Each point is reached from the start by the listed moves, each made 0, 1 or 2 times, or once backwards (-1), plus a little noise. Is the number of moves made odd or even? Then give how often each move was made.
(in the rows, 128 means zero)

Moves:
(1): [136 151 144]
(2): [127 128 170]
(3): [144 122 117]
Start: [122 134 127]
Points:
[131 156 143] -> odd (1, 0, 0)
[170 166 136] -> even (2, 0, 2)
[127 157 228] -> odd (1, 2, 0)

Moves:
(1): [108 119 118 125 129 135 126 127 126]
(2): [124 128 122 138 142 118 137 130 132]
(3): [123 111 169  83 144 133 127 132  97]
(4): [124 127  99 144 114 111 147 151 137]
(5): [106 132 135 121 115 131 114 125 130]
(6): [119 126 137 111 137 123 104 137 126]
(7): [137 137 115 133 141 116 137 126 113]
(8): [125 149 111 124 119 128 129 141 144]
Start: [118 121 135 135 129 128 126 122 122]
Points:
[  7  81 118 104  94 120 132 168 127] -> odd (2, 1, 1, 2, 2, 0, -1, 0)
[167 127 141 138 144 146 140  87  93] -> odd (0, -1, 0, -1, -1, -1, 1, 0)
[ 22 168  65 135  80 139  72 148 181] -> even (2, 0, -1, 0, 2, 1, 0, 2)
[ 68 149  82 167  99 100 161 149 164] -> odd (0, 2, 0, 1, 2, -1, 0, 1)
[ 81 115  70 156 153  68 208 159  91] -> even (1, 2, 1, 2, 1, -1, 2, 0)
[130 168 150  54 155 102  91 165  88] -> odd (-1, -1, 1, 0, 0, 2, 2, 2)

Moves:
(1): [106 141 114 115 139 133 125 123 124 136 118 117 125 123 131 130]
(2): [121 128 129 136 126 116 133 129 134 122 121 120 143 138 122 116]
(3): [125 121 139 132 138 135 123 130 138 130 120 122 130 130 119 139]
(4): [120 137 116 129 129 111 127 127 128 124 135 132 126 127 125 130]
(5): [108 136 127 117 129 122 136 140 144 133 138 108 141 129 146 128]
(6): [129 109 134 131 106 136 143 101 118 124 142 123 124 123 126 114]
(7): [127 134 133 119 124 122 141 118 123 125 135 127 155 123 121 124]
(8): [117 123 131 138 128 108 107 120 112 129 112 113 127 117 117 139]
(9): [127 133 134 122 142 130 117 127 117 143 113 128 100 123 121 139]
(10): [143 123 132 140 140 117 131 126 128 106 126 107 111 137 130 124]
(11): [116 134 131 136 132 119 114 120 121 123 137 153 131 107 138 133]
(12): [119 130 132 119 105 128 127 104 129 127 110 120 147 129 121 125]
(13): [136 124 129 117 133 127 144 128 126 131 120 135 131 129 137 133]
(14): [125 134 132 145 119 114 142 124 131 109 122 111 137 128 125 124]
Start: [121 123 113 111 125 124 137 134 133 141 124 119 130 121 126 149]
Points:
[ 96 128 115  45 157 148 135 174 169 215  47 110 137 153 135 187] -> even (0, 1, 1, 0, 1, -1, -1, 0, 1, -1, -1, 1, 2, -1)
[ 58 131 157  66  73 129 249  40 141 111 155  88 239  66 184 135] -> even (1, -1, 1, -1, 2, 2, 2, -1, 0, 0, 2, 1, 2, 2)
[ 44 161  82 110 159  65  88 145  83 177 107 121  77  53 159 203] -> even (1, -1, -1, 1, 1, 0, -1, 2, 1, -1, 1, -1, 1, 1)
[ 40 147  85  61 164  69 141 120 101 166 185 151 142  46 192 186] -> odd (1, -1, 0, 2, 2, 1, 1, 1, 0, 0, 2, -1, 2, -1)
[ 83 149  82  54 205 114 143 161 135 176  73  12  34 158 171 149] -> even (2, 1, -1, 0, 2, 0, -1, 0, 2, 2, -1, 0, 1, -1)
[ 29 137 121 101  79  78 139  84 156 142 103  71 165 118 141 125] -> odd (0, 2, 0, 1, 2, 1, -1, 0, 1, 0, 1, 2, 0, 0)
[136  68  98 156  82 132 144 108 110 120 176 140 109 137 117  79] -> odd (0, 2, -1, 0, -1, 2, -1, 0, -1, 0, 0, -1, -1, -1)
[ 60 124 130 113 144  91 110 179 173 173 163  97 190 115 113 174] -> odd (-1, 1, 2, 1, 2, 0, 1, 1, 0, -1, 0, -1, -1, -1)

Moves:
(1): [118 128 126 124 131 122 139 127 132 127 131 122 132 140 126 115 128 135
 133 120 140 115 137 123 136]
(2): [121 130 134 137 133 127 131 130 122 139 125 133 126 130 127 129 132 133
 133 142 130 124 135 120 139]
(3): [138 129 125 128 114 140 121 137 111 117 131 133 145 136 129 125 138 113
 126 129 137 130 119 121 122]
(4): [132 135 135 126 132 120 122 128 117 136 131 120 129 126 127 130 123 125
 121 128 140 120 125 131 121]
(5): [121 128 129 126 126 130 133 118 130 121 131 136 134 125 129 126 122 128
 135 129 136 125 127 134 132]
(6): [131 124 112 131 132 115 139 121 128 127 131 123 129 135 138 127 130 142
 133 132 127 132 125 129 137]
(7): [128 129 135 122 117 136 117 115 122 141 136 137 136 124 151 134 116 130
 131 143 130 127 143 131 119]
(8): [127 127 143 140 121 114 131 137 135 118 141 122 129 132 130 116 134 125
 143 122 129 119 129 137 127]
(9): [128 128 118 132 129 122 130 138 128 122 118 125 117 131 119 135 124 118
 135 125 132 130 128 119 126]
(10): [131 136 119 122 123 131 131 104 128 147 135 125 127 125 133 127 122 133
 149 126 119 119 124 126 137]
(11): [137 126 140 118 125 118 136 131 131 119 120 142 139 128 130 130 110 110
 128 142 124 141 132 143 125]
(12): [125 129 131 135 126 125 131 133 136 115 126 117 136 133 129 129 125 127
 131 129 135 131 129 133 135]
(13): [124 116 131 132 126 132 133 118 135 133 132 136 139 132 131 130 128 115
 133 137 128 128 120 134 118]
(14): [131 114 131 130 123 127 131 130 126 122 126 127 128 128 127 132 128 129
 124 136 132 130 120 124 128]
(15): [125 135 127 121 124 128 129 137 138 132 119 123 123 126 131 130 131 138
 124 130 132 115 123 134 127]
(16): [134 139 134 119 132 128 126 127 126 130 134 131 135 113 133 129 137 129
 129 121 127 139 129 124 117]
(17): [127 129 127 131 113 135 145  95 128 138 128 135 116 127 139 136 129 131
 126 141 131 138 139 139 125]
(18): [129 127 118 129 137 138 136 123 118 122 133 127 121 134 133 137 129 134
 125 131 126 128 133 131 125]
(19): [124 116 112 132 137 124 129 125 127 118 137 122 129 121 109 131 135 132
 123 139 121 127 142 116 125]
(20): [136 137 143 134 125 129 117 128 136 131 134 129 122 137 126 126 121 135
 130 123 131 124 122 120 118]
(21): [136 132 131 124 132 125 134 126 133 121 131 128 125 116 133 112 116 117
 128 125 129 131 121 135 120]
(22): [111 136 132 119 127 130 130 136 124 123 140 127 137 132 119 115 126 126
 135 121 128 139 123 120 129]
(23): [132 131 129 139 125 136 116 127 113 128 106 129 123 129 125 117 134 139
 139 115 124 126 124 121 120]
(24): [128 136 129 127 121 124 129 120 121 120 133 132 130 120 132 130 129 128
 125 128 121 119 128 119 131]
Start: [142 118 116 151 118 131 136 141 138 122 121 137 126 124 124 132 116 142
 130 131 119 126 127 125 132]
Points:
[167  87  87 185  71 228 159  75  95  60 115 188 130 115 167 203 116  81
 111 190 167 196 142 130  70] -> odd (-1, 0, 2, -1, 2, -1, 1, -1, 2, -1, -1, 2, 1, 1, -1, 1, 2, 2, 0, 0, 1, -1, 0, 0)
[128  97  91 204  56 186 133  46  80  88 195 119 184 180 165  93 145 187
 183 156 142 178 155 112  76] -> odd (0, -1, 2, 0, 0, 2, 2, 1, -1, 0, -1, 2, 1, 0, -1, 0, 2, 1, 2, 1, 0, 2, 2, -1)
[127  82 127 165  39 165 222  48 147  59 158 176 191 208  88 138  84  84
 210 185 166 158 120 113 131] -> odd (2, 0, 2, -1, 2, -1, -1, 0, 1, 2, 2, 2, 2, 2, -1, 0, 2, 1, 1, 2, -1, 1, 0, 0)
[132 122 140 178  69 103 196 132  73  54 149 187 187 153 170 110 141 121
 201 175 178 155 142 109 107] -> odd (1, 2, 2, 0, 2, 2, 1, 2, 2, -1, 1, 0, 1, 1, 0, 2, 1, 1, 0, 0, 0, 1, 1, 1)
[144 124 133 162  96 129 149 199 120  43 139 156 154 187 138 131  79  99
 148 165 106 193 141 145 106] -> odd (-1, 0, 1, -1, -1, 1, 1, 1, 1, -1, 2, 1, 0, -1, 0, -1, 0, 2, 0, 1, 0, 2, 0, 0)
[122  41  23 169 115 115 222 129  71  44 159 152 170 173 116 177 156 158
 114 249 115 114 171  72 204] -> odd (1, 2, 2, -1, 0, 2, 0, 0, 0, 0, 1, 0, 0, 2, 0, -1, 0, 2, 2, -1, -1, 0, -1, 2)
[146 111  55 175 125 133 128  53 111 137 219 103 115 116 154 149 103 166
 205 146 103 104 177 133 102] -> even (-1, -1, 0, 1, 1, 1, 2, 2, 1, 2, -1, 0, 0, -1, -1, 0, 0, 2, 2, 0, 0, 0, 0, -1)
[113 122 107 169 127 107 104 121 106 160 186 139 144  90 113 116 137 162
 190 153 103  73 189  31 138] -> odd (1, 2, 0, 0, 0, 0, 2, 1, 1, 1, -1, -1, 0, 0, -1, 1, -1, -1, 2, 0, 0, 0, 0, 1)

Moves:
(1): [125 130 120 131 128 125 132 131 129 124 132 124 125 132 120 132 127 138
 132 135 115 126 113 118 123 128]
(2): [134 146 129 116 117 117 135 136 138 128 120 118 131 134 138 153 135 141
 116 135 137 125 117 127 127 143]
(3): [134 129 128 120 137 126 136 123 123 138 148 126 134 131 140 118 129 135
 126 122 134 127 123 135 138 131]
(4): [130 131 114 118 123 118 135 128 120 127 128 126 132 140 131 137 133 136
 144 142 121 132 130 124 124 127]
(5): [129 135 120 124 134 118 130 131 133 128 109 142 115 132 139 118 138 133
 130 118 130 122 124 129 133 135]
(6): [126 130 137 133 137 127 124 122 131 125 151 122 133 122 139 135 131 117
 116 124 120 135 136 134 130 131]
(7): [150 132 140 126 123 121 132 135 140 130 139 113 124 129 131 137 133 128
 124 133 135 126 132 132 124 110]
(8): [131 121 140 147 120 122 126 108 133 116 138 133 123 140 127 125 142 123
 132 143 129 118 132 123 135 136]
(9): [152 144 105 112 116 119 126 119 133 135 118 127 122 141 127 140 131 141
 105 128 110 117 131 115 136 123]
(10): [126 139 126 153 123 116 119 117 135 132 129 125 125 118 112 141 131 119
 142 142 128 114 123 117 132 128]
(11): [123 124 139 132 123 131 113 126 149 127 117 133 124 132 134 143 125 131
 123 133 134 127 136 132 142 102]
(12): [138 113 143 122 117 134 119 118 128 128 124 118 123 128 129 140 133 122
 130 125 135 131 126 125 133 115]
(13): [120 143 132 141 137 124 123 123 125 129 150 127 117 127 145 113 116 129
 121 150 120 113 110 123 126 136]
(14): [141 136 118 123 127 132 137 129 123 117 124 129 126 126 133 128 131 129
 124 125 137 136 121 110 134 114]
(15): [121 132 126 139 123 133 121 128 136 134 129 111 126 133 136 131 130 128
 127 128 124 117 124 119 138 129]
(16): [126 124 118 136 119 126 112 133 133 135 124 129 126 118 128 128 140 129
 131 127 135 127 129 116 113 114]
(17): [129 136 133 112 126 140 123 127 117 130 131 120 117 139 135 139 147 140
 131 134 135 124 126 142 145 121]
(18): [123 132 139 127 131 131 126 129 134 131 126 147 136 129 135 125 133 122
 132 131 115 127 125 130 130 146]
(19): [127 117 131 129 132 117 126 128 128 128 127 118 133 123 119 131 128 130
 122 140 131 128 123 114 137 131]
(20): [130 133 132 132 113 114 134 133 127 140 138 119 132 122 127 127 119 130
 123 121 128 127 126 126 130 120]
(21): [123 141 137 130 137 135 143 128 114 118 147 141 127 128 131 123 126 149
 134 125 121 119 132 115 136 147]
(22): [137 119 140 119 127 144 143 131 123 116 138 135 129 111 128 137 136 135
 134 128 113 115 125 152 147 133]
(23): [134 118 117 142 125 133 142 139 131 130 129 136 120 126 130 120 112 124
 131 125 124 146 142 134 128 137]
(24): [131 129 128 118 123 121 117 122 129 116 127 125 126 121 128 121 127 139
 134 131 123 129 132 134 129 137]
Start: [146 135 120 135 118 128 123 112 125 149 136 133 123 125 125 148 132 137
 124 125 133 130 131 122 113 127]
Points:
[236 117 155 209   7  53 118 102 233 118 208 147 139  62 101 246 158 168
 104 196  31 109 232  92 178 116] -> even (0, 0, -1, 1, -1, 2, 2, 2, 2, 1, 2, -1, -1, 0, 0, 2, -1, 2, 2, 2, 1, 2, 2, 2)
[127 124 117 153  59 144  79 164 194 182  62 108  64 111 157 245 164 179
 154 214 110  80 106 162 206 112] -> even (0, 1, -1, 1, 1, -1, 0, -1, 0, 1, 2, 0, 1, -1, 2, 1, 2, 1, 2, 0, -1, 2, 2, 0)
[221 163 234  72  98 116  91  75 202 149 201  92  86 143 225 245 177 172
  65 158 106  82 132 210 217 100] -> odd (0, 1, 1, 0, 1, 2, 2, 0, 1, 0, 2, 2, 1, -1, 0, -1, 1, 1, 0, 0, 0, 1, 0, 1)
[145  60 156 175  71 127  73  75 146 150 198  98 130 109 129 182 155 106
 117 160 102 115  97  91  87  14] -> even (2, -1, 0, 1, -1, 1, 0, 1, 0, -1, 1, 2, 1, 0, 0, 2, -1, 0, 0, 1, -1, 1, -1, -1)

Moves:
(1): [130 131 123 125 124 126 129 120 120 134 124 124 119 120 126 135 118 129
 129 126 125 126 124 124 118]
(2): [124 122 136 130 125 133 123 119 125 129 136 133 131 130 130 128 133 126
 122 121 126 130 132 127 123]
(3): [128 124 135 125 132 130 126 129 131 132 139 119 142 118 143 131 128 135
 128 131 127 146 132 116 137]
(4): [127 122 128 122 127 124 123 125 130 130 128 134 140 126 127 127 127 127
 129 136 135 131 134 132 117]
(5): [121 123 129 130 125 125 130 138 126 123 127 120 124 156 108 122 144 126
 135 112 137 145 128 131 132]
(6): [115 125 130 120 131 119 133 128 122 123 124 128 124 133 126 124 133 135
 120 122 121 120 136 133 135]
(7): [131 129 135 136 117 134 129 126 132 114 137 126 129 133 125 129 122 133
 132 120 128 129 131 134 129]
(8): [128 111 124 125 140 131 129 132 142 125 125 122 123 129 133 126 127 137
 130 130 135 124 128 138 128]
(9): [132 124 139 129 132 130 124 131 129 140 126 127 124 118 120 126 133 136
 127 129 126 136 125 129 126]
(10): [117 137 128 141 138 122 139 115 117 120 128 133 133 128 120 141 118 120
 129 135 132 120 125 129 127]
(11): [135 153 125 136 125 132 131 123 146 126 137 143 135 120 129 129 124 127
 125 113 138 109 140 106 120]
(12): [126 129 114 127 134 132 133 136 129 121 134 131 136 129 132 134 124 134
 129 132 119 119 128 129 132]
(13): [140 123 128 141 121 120 134 122 142 125 144 123 128 131 113 121 124 125
 130 117 123 136 110 135 137]
(14): [119 123 126 122 133 118 130 133 127 120 129 124 130 126 137 127 136 129
 120 137 125 127 121 134 123]
(15): [140 124 119 127 139 133 126 126 121 124 117 133 118 129 132 136 134 136
 133 122 133 135 121 129 126]
(16): [144 128 136 139 125 140 130 127 122 125 129 111 128 127 124 125 119 141
 123 117 140 133 119 129 124]
(17): [127 130 139 122 128 126 116 117 121 126 131 118 127 127 116 120 123 124
 130 131 121 132 122 125 127]
(18): [138 138 115 134 122 129 132 129 121 125 127 129 126 125 120 133 130 114
 132 116 137 123 136 131 131]
(19): [123 120 139 119 118 140 136 116 127 117 136 122 130 124 122 138 123 137
 125 131 132 134 125 122 131]
(20): [140 137 116 125 131 141 135 117 128 130 128 122 129 128 128 128 127 130
 140 135 132 125 131 132 124]
(21): [121 137 134 116 132 134 109 122 130 146 132 131 125 121 137 126 129 131
 122 128 136 133 136 121 129]
(22): [124 126 124 133 121 121 137 126 117 127 117 135 152 130 128 140 131 122
 139 117 127 127 114 137 127]
(23): [145 142 125 117 130 135 129 128 133 136 135 125 119 135 139 138 116 128
 129 127 126 120 136 125 121]
(24): [142 134 110 134 127 140 111 126 142 142 111 113 111 143 135 142 143 131
 119 133 125 133 127 118 128]
Start: [134 130 141 127 136 139 130 145 142 136 124 118 118 127 121 129 133 139
 145 135 132 130 111 126 121]
Points:
[189 185  65 210 120 169 164  80 193  82 152 115 212 124 157 197 121 169
 154 123 124 110  45 111 106] -> even (0, 0, 1, 1, -1, 0, 2, -1, -1, 1, 2, 2, 2, 2, 1, 1, 0, -1, 0, 2, 0, 2, -1, 2)
[232  76 160 165 120 174 155  98 162  75 173  76  79  99  38 125  57 180
 190  79 166 171  58 160 103] -> odd (2, 0, 0, 1, 0, -1, 2, 2, 1, 0, 0, 0, 2, -1, 2, 1, 1, 1, 1, 0, -1, -1, 0, -1)
[172 175 160 148 118 162  86 138 188 179 160  73 146 157  69 132 113 162
 130  80 151 154  72  68  86] -> odd (1, 0, 0, 1, 2, -1, -1, 0, 1, 0, 2, 2, 1, 0, -1, 2, 2, -1, 0, -1, 1, 1, 1, 1)
[210 206 141 146 138 233 126  81 163 133 149  77  45 214  83 157 116 165
 128  66 184 111 126  51  83] -> odd (0, 2, -1, -1, 2, 0, -1, 0, -1, 1, 2, 0, 0, -1, 1, 2, 1, -1, 1, 1, 0, -1, 2, 1)
[143  26 176 132  98 144 136 109 177  49 157  75  98 133  75 114 104 161
 166 119  86 166  41 163 181] -> odd (0, 0, 0, -1, -1, 0, 2, 2, -1, -1, -1, 0, 2, -1, 1, -1, 2, 0, 2, -1, -1, 0, -1, 0)
[173 143 110 138 110 182 161 101 213  89 209 111 147 166 126 147 150 139
 163  54 199 120 132 169 126] -> even (-1, 2, 0, 0, 1, 0, 2, 2, -1, 0, 1, 0, 2, 2, 0, 0, -1, 2, 1, 2, 2, 1, 1, 0)
[217 136 135 118 177 167  94 161 111 178 119 114 134   7 160 142  95 183
 147 101 174 151 111  85  74] -> odd (2, 0, 2, 1, -1, -1, -1, 1, 2, -1, 1, 1, -1, 0, 2, 2, 1, 2, -1, -1, 0, 0, 0, -1)
[192 115 148 132 180 149 136 179 168 125 185  75  90 115  99 106 125 168
 176  83 139 171 120 145 158] -> odd (0, 0, 2, -1, 1, 0, 1, 2, 2, 0, 0, 1, 1, 0, 1, 0, 1, 2, -1, 0, 0, -1, 1, -1)

Moves:
(1): [124 121 123 130 139 130 133 139 126 132 127 122 133 124 140 135 131 126
 117 128 124 134 129 125 126 128 128]
(2): [125 136 117 132 124 120 130 120 129 146 130 128 131 123 125 124 133 133
 115 128 139 128 114 127 128 135 129]
(3): [118 126 126 116 121 128 124 129 134 144 136 131 125 145 126 129 118 125
 133 130 130 123 130 135 140 124 114]
(4): [133 128 130 121 128 128 127 123 128 124 130 119 126 132 135 133 123 128
 121 123 118 131 133 121 131 137 122]
(5): [136 136 133 130 136 138 135 132 133 124 143 112 132 138 137 124 118 129
 149 124 126 119 114 135 140 131 119]
(6): [133 119 137 127 133 114 128 129 110 139 126 110 139 128 131 124 127 127
 140 125 125 131 117 135 140 118 125]
(7): [136 130 133 125 122 130 129 132 130 130 123 131 129 128 135 135 128 128
 121 131 130 135 123 130 124 124 127]
(8): [126 125 130 131 139 123 125 125 135 122 129 122 133 135 125 131 125 118
 132 119 128 123 118 124 132 126 129]
(9): [121 128 128 111 144 141 120 124 120 120 130 118 127 123 132 133 132 126
 130 137 123 128 117 129 123 127 126]
(10): [134 122 120 115 128 129 131 129 133 139 123 123 126 129 125 134 113 123
 127 125 128 124 135 142 126 128 139]
(11): [121 115 136 131 124 140 129 113 131 131 124 134 135 130 137 136 131 131
 134 142 131 127 127 122 128 130 150]
(12): [126 130 129 123 124 120 132 136 132 126 125 117 128 128 130 132 128 127
 127 142 134 131 130 124 124 135 132]
(13): [130 122 126 122 136 131 139 131 129 126 130 132 138 130 122 134 131 126
 132 127 133 125 131 135 131 137 125]
(14): [122 130 117 123 131 118 129 122 132 131 117 133 130 116 145 135 124 137
 128 141 135 136 135 122 114 132 127]
(15): [136 118 125 131 126 133 120 128 133 120 152 127 140 128 135 116 123 118
 124 131 140 127 129 131 133 132 128]
(16): [129 126 131 123 131 119 128 128 134 131 136 132 122 125 130 127 133 127
 128 132 124 131 126 128 118 135 127]
(17): [119 135 121 116 116 114 135 128 119 125 130 131 128 126 134 127 131 131
 118 125 132 124 124 134 118 121 136]
(18): [128 133 146 119 137 138 123 134 123 130 128 138 132 130 120 122 117 130
 130 120 142 133 129 114 132 131 132]
(19): [143 130 123 130 140 120 128 124 119 120 139 129 126 139 125 134 129 128
 125 138 123 126 122 116 125 123 128]
(20): [130 125 121 110 122 113 129 121 141 133 128 125 115 142 127 130 145 129
 131 121 139 143 131 138 137 122 147]
(21): [122 129 129 121 120 129 134 127 128 130 126 130 147 123 109 114 122 122
 131 116 130 139 120 116 123 121 131]
(22): [127 130 134 135 132 127 141 119 128 126 135 120 122 123 129 134 132 121
 127 133 134 137 132 130 119 125 122]
(23): [125 121 127 138 129 131 123 127 125 125 123 120 135 130 126 142 125 141
 133 126 131 132 119 121 115 129 128]
(24): [137 139 127 123 119 136 124 128 124 139 131 138 125 133 130 125 135 121
 143 122 132 116 145 127 118 135 123]
Start: [127 131 111 121 144 146 140 104 130 109 153 111  99 122 143 125 116 121
 129 101 127 119 130 121 132 139 102]
Points:
[148 169  26  79 138  89 180 124 209 176 180 100  74 170 175 149 137  85
 133 100 177  74 169 174 141 206  82] -> even (1, 2, 1, 0, 1, -1, 0, 2, -1, 1, -1, 2, 2, 1, 0, 0, 0, -1, 0, 1, -1, 0, -1, 2)
[107  92 141 119 212 126 155  36  87  98 159  95 127 144 144 226 104 144
 131 156 100 145  78  73  95 132  40] -> even (-1, 0, 2, 2, -1, 1, 1, 1, 1, -1, 1, -1, 2, 1, -1, 1, 0, 0, 2, -1, 0, 2, 2, -1)
[ 95  96  31  88  82 117 181  75 178 226 201 127 115 142 160 115 136  46
 100  89 218  96 197 205 143 147 139] -> odd (2, 2, 2, -1, -1, 0, -1, 1, -1, 2, 1, 0, 1, 0, 2, -1, 1, -1, -1, 1, 0, 2, -1, 2)
[ 91 145  76  38  98 133 228 103 158 143 182  76 108 177 107 163 118  91
 146  66 142 127 137 161 102 136  90] -> even (1, 0, 2, 1, 1, -1, 0, 0, 0, 1, 0, 1, 2, -1, -1, 0, 2, -1, 0, 1, 2, 2, 1, 1)
[ 75  79 132  55 113 109 113  27 133 158 100  18 111 166 134 181 153 126
 158  91 122 169  49 120 146 105 162] -> even (-1, 1, 1, 2, -1, 2, 1, 2, 2, 0, 2, 1, -1, -1, -1, 0, 0, -1, -1, 2, 1, 0, 2, 0)
[121 210 134  59 151 127 150 123  53 168 176  98 156 142  80  37  86 139
 183  61 161 116  22 106 193  93  67] -> odd (-1, 2, 1, -1, 2, 2, 0, -1, 1, -1, -1, 0, 0, 0, -1, -1, 1, 2, 1, 0, 2, -1, -1, 0)
[163 130 114 122 160 181 209  82  83  83 168 125 132 132 190 178 175 117
 158 122  86 120 148  89  76 143 111] -> odd (2, -1, -1, 1, 1, 0, 1, -1, 0, -1, 2, -1, 2, 0, -1, 0, 1, -1, 2, 0, 1, 1, 0, 2)
[114 146  36   7 181  88 171  67 134 111 213  46 105 175 213 194 117 151
 145 163 131 115  72 140 106 169  69] -> even (0, 1, 2, 2, 2, 0, 0, 0, 2, 0, 0, 1, 2, 2, 0, 1, 2, -1, 2, 1, 0, 0, 1, 0)
[113  43  37  90 174 114 170  89 154 118 151  64 159 127 230 222  98 155
  83 194 209 150 122 130 100 179 199] -> odd (2, 1, 0, 0, 0, 0, 0, 0, 0, 2, 2, 2, 2, 2, 2, -1, 1, 0, 1, 1, -1, 0, 2, -1)
[ 92 140 163  79 165 193 157  88 119  61 178 127 129 139 100 156  94 128
 156  90 171 150 129  77  90 152  73] -> odd (-1, -1, 1, 1, 0, -1, 0, 0, 1, -1, 0, 0, 2, 0, 0, 0, 1, 2, 0, 0, 1, 2, 2, 0)
